Every row gives one point. A path goes straight from each point to the next, and from the last back to the first. The post is the endless flat space through its rows: a point in 2 columns, a line in 3, a plane in 4, and so on, so that a path can go around it. Count how often the path circles the post. Going back the other way cancels.

Post:
0: -4.1 -4.8  0.1
1:  3.0  2.4  1.9
Path (35 x 3):
0:  -8.0  -8.6   8.4
1:   5.7  -0.3   4.0
2:  -6.5 -14.4  -3.7
3:   1.0   3.8  -7.5
4:  -0.9   7.0  -1.7
5:  -4.3   1.5   6.3
6:   0.3  -3.1   9.4
7:   4.2  -0.4   4.2
8:   2.1  -6.4   8.4
9:   0.9   1.8   3.9
10:  -8.4  -1.6  -1.3
11:  -0.7   2.8  -2.2
12:   3.2   1.2  -4.1
13:   8.9  -2.6   0.4
14:   3.0  -0.3   3.9
15:  -1.3  -1.5   3.3
16:  -6.8  -1.6  -0.2
17:   0.1   6.4  -2.6
18:  -0.1  -2.7  -3.5
19:   3.7  -7.4   0.4
20:   6.7   2.0   7.0
21:  -6.0  -4.9   2.9
22:  -4.7  -2.2   1.4
23:  -2.4   5.0  -6.6
24:   2.7   1.2  -1.1
25:   1.6  -1.5  -1.0
26:  -4.1  -2.4  -2.7
27:  -4.1   3.6  -0.5
28:  -1.3   1.2   4.8
29:   1.9  -0.8   4.4
30:   0.9  -8.5   2.2
31:   2.8  -0.8   0.1
32:  -2.0   0.4  -5.3
33:  -7.7  -0.8  -3.4
34:  -8.5  -2.9   1.7
Times around: 0

Post (7 x 8):
0: -4.3 -2.5 -6.1 -7.0 -6.1  3.6  0.5  1.3
1: -1.5 -1.2 -2.1 -0.8 -0.9 -0.1 -8.5 -6.4
2:  1.8  5.9 -3.6 -3.5 -1.2  5.0 -0.3 -0.1
3:  5.5  2.3  7.1  4.5  7.8 -0.5  3.6 -5.8
4:  2.1  3.0  0.3  3.9  4.2  1.4  1.5 -1.8
5:  2.1  1.5 -3.6 -1.5  1.2 -1.1 -2.4 -2.7
6:  1.1  9.0 -5.1 -3.4 -6.4  2.5 -1.4  1.6
Path, 17 rows:
0:   0.2 -10.7   0.4   2.7   7.4  -2.8   0.4  -4.0
1:   4.8   7.8   0.5   2.5   2.1   3.7  -2.8  -4.8
2:   4.5   5.3  -1.9  -1.6  -1.2  -1.6   6.3  -1.3
3:   3.3   3.6   1.1  -8.4  -3.9   7.9  -1.4  -3.5
4:   2.1   5.8  -4.4  -2.4  -3.7  -0.5   0.5   4.6
5:  -3.7   5.6  -6.0 -10.6  -3.4   4.2  -4.3  -0.2
6:  -6.5   1.7  -9.6  -8.9  -6.5   3.6   1.4   1.7
7:   2.6  -4.9  -1.1  -3.4  -2.6  -2.1   2.1  -7.0
8:  -1.3  -4.2  -8.6  -0.9  -2.4  -1.7  -2.8   0.8
9:   2.2   3.8  -5.0  -1.8   0.3  -3.2   3.1   7.1
10:   0.9  16.4  -6.6  -1.6   2.5   6.8  -1.7   2.9
11:  -3.7  -0.7  -2.9   0.6   1.0   3.9   0.4  -1.6
12:   0.8   4.1   1.1 -11.7  -9.6   8.1  -2.2  -6.0
13:  -0.9  -0.5  -1.0  -0.9  -1.9   4.5  -1.0  -0.4
14:   1.3   3.9   0.4   2.0   7.3   4.1  -6.4  -1.8
15:   0.9   5.9   7.2   3.6   6.7  -4.1   0.2  -5.3
16:   2.5   7.8  -1.2  -5.0  -1.0   3.3  -2.9   0.5
Times around: 2

Post:
0:   2.4  -3.1   4.0   2.5   4.1  -0.3   1.6  -0.7   0.0   5.8  -0.2   1.0
1:   1.1   5.4  -2.0   4.4   2.5   0.9  -3.1  -3.3  -3.5  -2.1  -2.0   0.3
2: -11.3 -12.6   1.7   4.9 -11.6   0.6  -1.7  -4.3  -6.9  -9.5   9.5  -4.4
3:   0.3   6.1   4.1   3.4   2.8   1.7  -6.5  -2.6   1.9   2.4   4.0  -1.4
4:  -9.3   1.9  -5.4   1.9  -0.8   3.8   0.1  -5.9   2.0  -1.2   5.5  -2.7
5:  -9.6  -6.9   4.6   1.5   1.4   6.1  -0.4   2.3  -4.3  11.8   0.9  -7.4
6:  -5.9   4.0   3.6   1.9   1.0  -4.0  -4.3  -6.3  -2.4   3.0  -0.2  -0.3
7:  -2.8   5.6  -1.6   1.1   2.6   0.5  -2.0   0.9   6.6  -4.7   0.7   1.6
8:  -0.3   4.5   0.3  -4.0   2.1   0.9  -1.7  -1.1  -2.3   0.4   3.0   2.4
9:   5.1  -3.0   1.9  -0.6   3.3   0.7  -5.9  -3.9  -1.6  -5.1   1.0   3.8
10:  -3.5   2.0  -0.2  -4.4   0.8  -1.1  -1.3  -0.7   3.0  -3.8   2.1  -8.4
Path (27 x 12):
0:   3.3   3.7   4.4   3.3  -1.3   1.7  -3.3  -6.2  -3.9  -0.8  -0.4   3.7
1:   3.5 -13.9   6.2   5.5   4.4   3.2  -3.7  -1.1  -6.2  -8.6  -3.4  -4.6
2:  -6.7  -3.4  -4.6  -0.8   6.5   0.5  -0.9  -5.6   1.9   0.5   6.4   2.0
3:   0.0   6.4  -2.2   8.3   1.3  -5.3  -2.7  -9.1  -5.3   9.8   0.5  -2.3
4:  -3.8  -1.4   1.8   2.8   0.9   0.5  -2.4  -0.3   0.5   1.9  -6.4   0.9
5:  -5.0   3.0  -5.0   1.7  -3.5   4.1   2.6  -9.8  -7.1  -5.8  -0.1   1.2
6:  -1.0   5.6   0.3  -0.5   6.2   0.8  -3.8  -6.8   1.0  -6.3   4.1  -7.8
7:  -6.5   5.7  -2.9  -0.4   2.9   2.3  -1.5  -7.8  -4.0   4.6   7.3  -0.1
8:  -2.0   4.2   6.8   1.0   4.4  -0.5   0.7  -6.3  -5.1   8.8  -2.2  -1.6
9:  -1.5  -1.0   5.5  -0.3   1.1   3.4  -4.4   1.2   1.2   1.7   0.8   8.2
10:  -8.7   2.2  -4.7   5.9  -2.6   1.2  -4.7  -4.1   2.6  -1.3  -1.9  -4.7
11:   1.5  -2.6  -4.8   1.9   6.0  -0.3   9.1   4.0   1.0   6.3   5.0   1.9
12:  -3.8   1.0  -3.3  -5.2   5.1   3.8  -2.2  -4.2  -6.8  -0.9   3.5  -1.5
13:   8.2  -2.8   5.8   2.7   7.6  11.4  -3.8  -0.4  -5.5   5.4  -4.4  -6.3
14:   3.4   3.1   5.5  -3.6   1.2  -3.0  -3.7   0.9  -0.6   1.3  -5.5   0.2
15:   1.4  -4.9   1.0  -4.3   0.0   5.3  -5.7  -0.2  -6.6   2.4   6.7  -0.4
16:  -0.2   6.1  -2.1  -1.4   2.0   4.1  -8.1  -4.0  -8.2  -0.8   5.7  -0.6
17:  -7.7  -4.9  -2.7   0.7  -0.6   3.5   2.0  -0.8 -12.9  -0.9  -2.4  -3.2
18: -14.0  -0.1   7.7   2.4   1.1   1.8  -3.1  -5.9   3.9   5.0  -0.2   1.8
19: -12.0  -1.2   0.0  -0.2  -6.5  -2.1   1.0  -0.4   3.4   1.0   4.9  -0.4
20:  -2.4  -3.5  -0.5  -1.0   3.1  -1.1  -3.9   1.1   3.4   6.0   0.9  -4.7
21:  -5.7  -3.5  -0.4   1.2  -0.5   3.2  -3.6   1.9   0.7   2.1   1.8   6.2
22:  -0.2  11.6  -3.5   4.4   3.0   1.6  -1.5  -5.2   3.6   2.2  -1.6  -4.1
23:  -4.3   4.6   4.7  -9.7   3.8   4.9  -7.4  -2.7  -0.1  -6.6   5.0  -2.5
24:  -1.0  -2.5   1.1   2.6   0.3   3.3  -4.1  -4.9  -9.1  -1.6   3.9  -0.7
25:  -1.5   1.2  -4.0   6.2   4.3   1.4  -6.5  -3.9   5.0  -0.3   6.4   5.7
26:  -5.7   0.3  -6.8  -1.3  -4.7   1.5  -5.1  -7.6   2.9  -4.0   7.0   2.2
Times around: 0
